Every row gives one point. Examples show where two turns around zero, p and q, send a point. Where does a point land after both, in the order given? Backwards means that the second turn is done in reverse. Each puzzle has new turns, and all numbers are rounded.

Turn p:
15 48 -> 18 47
17 -1 -> 17 -2
-32 -47 -> -35 -45
Turn q:
32 17 -> 34 12
7 30 -> 11 29
-38 -47 -> -44 -41
Where do these land?
p, then q: -44 -31 -> -50 -21
q, then p: -20 13 -> -17 17
p, then q: 18 13 -> 20 9
q, then p: -5 43 -> 4 43
p, then q backwards: 51 -38 -> 54 -34

Turn p:
31 -6 8 -> 32 -5 2
-51 20 -23 -> -55 15 -16
42 -4 -50 -> 30 -19 -55
-6 22 -1 -> -6 21 -6
-16 -32 66 -> 0 -12 74
Turn q:
9 35 -16 -> 8 38 8
64 -58 -10 -> 55 -34 -59
-39 17 -7 -> -38 14 15
-23 24 -14 -> -23 26 10
-12 -18 46 -> -2 -44 26
Where do these land?
q, then p: -23 4 -14 -> -25 10 0
p, then q backwards: 37 33 -31 -> 40 -10 -41
q, then p backwards: -22 32 38 -> -21 -15 48
q, then p: 8 -69 6 -> -5 -66 -23

Turn p:
7 -10 12 -40 -> -4 -17 7 -39
39 -20 15 11 -> 39 -27 5 4
-21 27 -76 34 -> -21 42 -65 40
-8 26 16 10 -> 3 26 19 5
-17 -23 32 -14 -> -17 -24 33 -9
Turn q:
16 -38 6 4 -> 17 -37 -9 5
-13 23 42 4 -> 2 13 47 10
-42 31 -8 -30 -> -35 29 18 -35
1 -4 40 55 -> 4 -14 29 60
-21 26 -37 -30 -> -27 32 -17 -37
14 -37 -5 14 -> 9 -35 -19 13
45 0 -39 -17 -> 30 12 -50 -15
Where do these land?
p, then q: -24 13 -3 3 -> -19 14 14 4
p, then q backwards: -10 10 -43 23 -> 12 13 -36 31
q, then p: 2 -45 72 -12 -> 31 -67 44 -6
q, then p: 73 -11 -13 16 -> 52 -5 -54 16
q, then p: -18 2 30 -24 -> 1 -10 34 -23
q, then p: 2 19 1 8 -> 6 18 5 6
q, then p backwards: -26 12 -44 -14 -> -26 14 -31 -33

Turn p:
-3 16 -16 -76 -1 -5 -> -7 21 -34 -68 -9 -4
7 -25 9 42 -16 -26 -> 14 -31 21 31 12 -26
13 -20 1 -37 11 19 -> 21 -2 -25 -27 5 25
20 2 -15 34 11 -6 -> 7 10 -4 38 12 -12
-6 36 27 -50 16 8 -> -5 39 13 -52 -5 21
-1 0 -4 45 -39 13 -> 1 -20 14 42 -35 -12
-30 -9 -2 41 17 -2 -> -30 -17 15 34 19 8
Turn q:
-35 -39 19 34 1 38 -> -46 -10 38 26 37 3
24 -17 -11 -34 -22 -2 -> -4 -32 -17 -20 -27 14
18 29 3 29 -1 -40 -> 48 12 5 17 -13 -26
20 7 -4 -7 -15 -39 -> 26 -12 -15 -1 -28 -20
39 -13 36 -38 2 30 -> -13 -15 29 -59 -18 18
-36 13 -34 -19 54 -1 -> -5 33 -49 -12 47 0
-8 -9 14 -2 -14 -21 -> -8 -8 1 6 -15 -25
14 23 -21 35 21 42 -> 25 20 19 12 32 45
-37 5 -1 3 -24 -8 -> -24 12 -11 30 -13 -11
Where do these land?
p, then q: -20 -11 -18 10 -22 -24 -> -11 -20 -15 15 6 -31
q, then p backwards: -43 -4 17 18 -24 -5 -> -16 27 -19 40 -4 -10
q, then p backwards: 26 -39 14 11 -7 11 -> -26 -28 29 9 -15 -10
p, then q: -11 26 -10 19 23 -7 -> 0 35 3 17 13 -12
p, then q: -4 23 -19 -36 47 15 -> -3 47 -32 -7 10 36
q, then p: 41 32 -21 -31 22 44 -> 20 33 -33 -23 -37 45
q, then p: 11 -26 38 10 -39 -33 -> 17 -49 31 -9 4 -34

Turn p:
-21 5 -14 -32 3 2 32 17 -> -32 -12 -10 -32 -4 -5 22 12
-36 -2 32 -29 16 40 -29 34 -> -2 36 -6 -4 12 31 28 62
38 -2 -18 42 34 -14 -23 6 -> 41 -8 0 34 28 -41 -3 -12
-48 -36 5 -24 45 10 15 -11 -> -17 -10 11 -42 55 24 3 28
4 43 30 34 -22 -6 26 -11 -> -6 26 16 11 -22 9 22 -56
15 -13 -34 -33 17 16 -19 -36 -> 14 -1 -31 -30 13 -13 -47 15
-10 11 12 -36 13 -37 7 -33 -> -36 18 27 -27 8 -15 -31 -4
11 -16 -30 44 -42 34 -17 45 -> 32 -36 -42 50 -27 20 27 6
10 26 9 48 -43 -37 -1 -1 -> -11 -1 17 53 -29 -2 0 -49
38 -16 9 -14 -22 -8 11 -9 -> 18 -13 19 -13 -36 -8 -19 -3
Turn q:
-4 24 5 -45 13 18 -28 3 -> -46 7 18 -10 13 19 -27 7
-21 -58 -16 8 -33 -15 33 -14 -> 18 -34 -25 -20 -28 -38 41 15
-15 -52 -25 23 26 -6 16 15 -> 19 -20 -46 5 11 -47 -4 3
-16 72 -7 4 -14 0 -12 17 -> -16 61 36 14 18 12 14 5
-6 -41 17 15 -8 -43 21 5 -> 40 -28 6 -17 -10 -39 10 -13
-6 58 23 -3 6 32 29 -1 -> -11 19 16 5 45 47 29 -9
-3 31 4 -11 29 9 -41 -38 -> -49 8 10 26 -8 20 -21 -33
0 46 37 11 -10 37 -33 11 -> -11 10 45 41 19 41 -7 16
18 -73 -28 8 -24 -11 17 8 -> 37 -29 -42 -22 -36 -30 0 29
15 -35 4 -7 -9 -28 24 25 -> 38 -15 -4 -36 -3 -21 -7 8
37 27 -14 -3 24 8 -25 -31 -> -19 22 -14 14 -20 37 -28 -28
Where do these land?
p, then q: 2 -17 20 -29 -32 -10 -41 18 -> 24 11 32 25 9 -6 -5 47
q, then p backwards: -38 12 -26 -7 30 1 -22 -70 -> -33 57 -27 13 -37 -37 23 5
q, then p: -27 25 -4 -16 5 30 25 -5 -> -15 0 -10 -31 31 4 30 -2
p, then q backwards: -5 -13 -7 3 -4 -23 32 35 -> -35 -19 22 -7 -19 4 4 -24
q, then p: 21 26 2 76 -14 -7 15 -44 -> 39 -8 -15 -7 -27 8 2 -82
p, then q backwards: 25 3 31 5 10 -30 -12 -28 -> 4 22 19 6 7 -36 -29 21
p, then q: -20 37 -36 -23 26 15 -7 14 -> -17 44 -20 -21 17 -35 7 -9
p, then q: 25 -24 -15 -30 -20 27 15 37 -> 26 -1 -8 -42 -13 -8 -1 48
q, then p: 18 -50 35 19 -1 -3 -5 44 -> 48 -20 29 25 -7 -28 -14 34

Turn p:
5 3 6 -8 0 -4 -9 -10 -> 11 -4 5 -10 5 -4 5 -4
6 3 6 -8 -12 -19 21 -28 -> 22 6 -18 9 13 -15 18 -17
20 14 -8 0 -27 -29 -17 -3 -> 25 -25 -13 -10 -14 -9 -10 -24
6 -22 -14 -4 8 41 0 8 -> -25 12 -8 -20 -4 21 8 27
10 15 10 11 9 4 13 -10 -> 20 15 3 12 -5 5 6 6
-23 -21 -29 19 28 23 2 16 -> -37 13 -4 7 13 25 -27 26
13 -17 -7 -9 16 3 6 19 -> -11 -9 -8 -2 -1 -6 1 31
-6 10 -1 -24 13 13 1 -1 -> -4 18 11 -15 4 -16 0 10
-48 11 11 37 -26 -15 3 32 -> -32 -7 19 44 -20 6 -21 -40
17 4 26 -15 -8 -17 -21 -23 -> 31 -19 14 -17 9 -8 20 -14
Turn q:
-9 8 6 36 -15 0 -5 17 -> -18 -24 -11 14 5 -22 -15 9
-13 21 9 5 28 -2 -4 -44 -> 5 17 18 7 23 26 -38 -12
-13 -1 9 -1 3 -15 -12 9 -> 5 0 4 -13 5 -14 -11 14
2 5 -13 7 26 -11 9 -20 -> 20 10 10 15 17 5 -8 -18
-8 -11 -13 -14 -12 21 -14 23 -> -4 2 -33 -15 -7 0 16 14
-12 1 -5 -2 -10 -13 3 -21 -> -11 7 10 -11 16 -2 -3 -15
76 1 -4 -12 -16 -8 10 12 -> 3 11 17 25 -63 -14 31 -19
-14 12 6 -5 1 1 14 7 -> -6 0 8 4 14 4 6 17
-9 -36 6 -14 -6 27 -1 18 -> 6 -23 -23 -26 -10 16 20 12
Where do these land?
q, then p: -24 7 -3 -12 7 3 -9 18 -> -7 -2 2 -1 -12 -16 -20 20
q, then p: 59 -55 6 -10 -10 -22 -15 6 -> 20 -18 -45 -15 -3 -20 49 -41
p, then q: 37 -26 -8 -4 7 13 -13 -9 -> 16 3 -18 -2 -11 9 41 11
q, then p: -20 -20 -8 6 -16 9 33 -15 -> -13 22 -4 8 34 3 16 20
q, then p backwards: 5 4 19 -2 1 13 -7 -9 -> 1 2 -7 16 1 11 -11 12
q, then p: -13 24 -14 9 10 -2 -8 -9 -> 13 3 16 0 2 9 -27 5
p, then q backwards: -11 23 -5 -17 -8 -3 11 -4 -> 9 4 -17 -1 -4 -22 -16 -3
q, then p backwards: 3 16 -1 9 -12 -1 1 35 -> 8 -9 4 -12 10 -7 26 24
p, then q: -27 9 1 8 -18 -5 -7 -3 -> -9 3 6 -8 9 15 -24 -14
p, then q backwards: -8 17 13 12 39 -4 15 -10 -> -2 32 0 -3 33 -16 12 4

Turn p:
10 -8 -2 7 -3 -15 11 -8 -18 -> 8 -3 4 7 7 4 15 -20 11
-2 17 1 -25 -4 -14 11 -15 -16 -> 2 0 -21 -21 -3 0 15 -24 -7
-25 -7 -10 5 -7 -10 14 -13 11 -> -12 -2 -26 19 7 5 -8 -7 7
11 13 -6 3 -14 -13 -27 -15 2 -> 9 12 1 -8 -16 -23 -12 -14 16
17 6 -7 -5 5 -2 5 -10 6 -> 8 8 -2 -13 -3 11 1 -1 13
2 -9 14 4 -8 42 -1 -6 4 -> 2 6 18 7 -7 22 -24 4 -26
-9 1 5 -10 13 -10 -1 -14 7 -> -2 -1 -15 -13 15 -2 -8 -3 2
10 -7 27 2 6 -9 13 -1 6 -> -15 8 14 -9 22 8 5 -7 2
-2 -6 -5 0 6 -14 -27 -6 -6 -> 12 -12 1 -4 3 -23 -11 -5 11
-17 -10 -4 7 -3 3 5 76 9 -> -36 -24 16 24 -11 -13 29 49 -9
12 -12 -6 0 3 44 -10 26 5 -> 7 -11 27 5 -20 16 -10 33 -16
-8 23 -7 11 7 -1 6 -13 -11 -> 17 17 -18 5 4 -5 8 -4 -6
Turn q:
10 -8 4 8 -10 -3 -4 6 -28 -> 9 -5 2 18 -17 -18 2 11 -4
-9 -12 -5 17 3 -4 13 -11 -19 -> -9 -19 8 13 7 -6 2 18 -10
-7 -2 33 -29 1 8 -2 0 39 -> 8 12 -6 -48 -10 29 -3 -2 8
8 1 -4 4 4 -22 17 13 -12 -> -10 -6 -3 12 -3 -12 24 5 13
-7 -15 -33 12 1 -7 -30 -6 4 -> 0 -1 -16 3 29 -28 -21 -7 -13
-5 12 -5 -6 10 -5 -4 -5 -21 -> -1 12 12 9 5 -8 14 1 -14
-11 22 24 -7 -15 9 -4 0 39 -> -12 18 -13 -25 -17 34 -15 -13 2
9 -2 -6 19 19 7 6 14 -23 -> 8 1 8 30 9 -6 5 17 12
21 -1 -10 8 5 -2 3 -15 -8 -> -4 -8 20 8 3 -16 -5 -6 9
-9 4 1 -26 -16 19 5 3 29 -> 12 -3 -12 -22 -4 30 -2 -24 -3
Where do these land?
p, then q: -3 23 -14 -11 14 8 8 -12 -5 -> 13 -5 7 15 3 -5 10 -27 6
q, then p: -11 14 -13 7 11 -14 -6 -18 0 -> 5 -2 -16 0 22 -15 5 -1 -15
q, then p: 23 -15 25 -2 4 0 -6 -2 13 -> -25 -2 6 -22 -17 -5 -9 4 8
p, then q backwards: 9 -2 -24 5 -15 22 -23 22 -16 -> 19 -10 21 0 -19 10 6 -3 -36
p, then q: -5 -3 0 0 7 -24 -25 11 12 -> -12 6 -22 -23 8 -12 11 4 6
q, then p: -16 -17 1 5 -18 -3 6 -24 21 -> 5 -39 -3 -2 -3 -4 -15 -5 -10
p, then q: -5 -3 26 7 -23 17 18 -3 -17 -> -7 -1 27 17 -10 7 -7 19 -24
q, then p backwards: -3 -7 -19 1 20 0 19 2 -15 -> -3 -15 3 15 16 -10 10 16 -14
q, then p backwards: 8 22 -11 7 15 16 0 25 16 -> 7 -4 -8 25 -1 -10 22 -26 10
p, then q: 27 -8 26 11 -26 -22 -16 -8 7 -> -28 18 9 -36 -14 11 -9 5 -14
q, then p: -13 -16 21 -6 10 14 9 8 -7 -> -4 -6 21 -4 -13 14 15 16 -8
q, then p: -10 13 -17 -25 2 -14 16 -1 -9 -> 5 3 -15 5 18 25 13 -16 -7
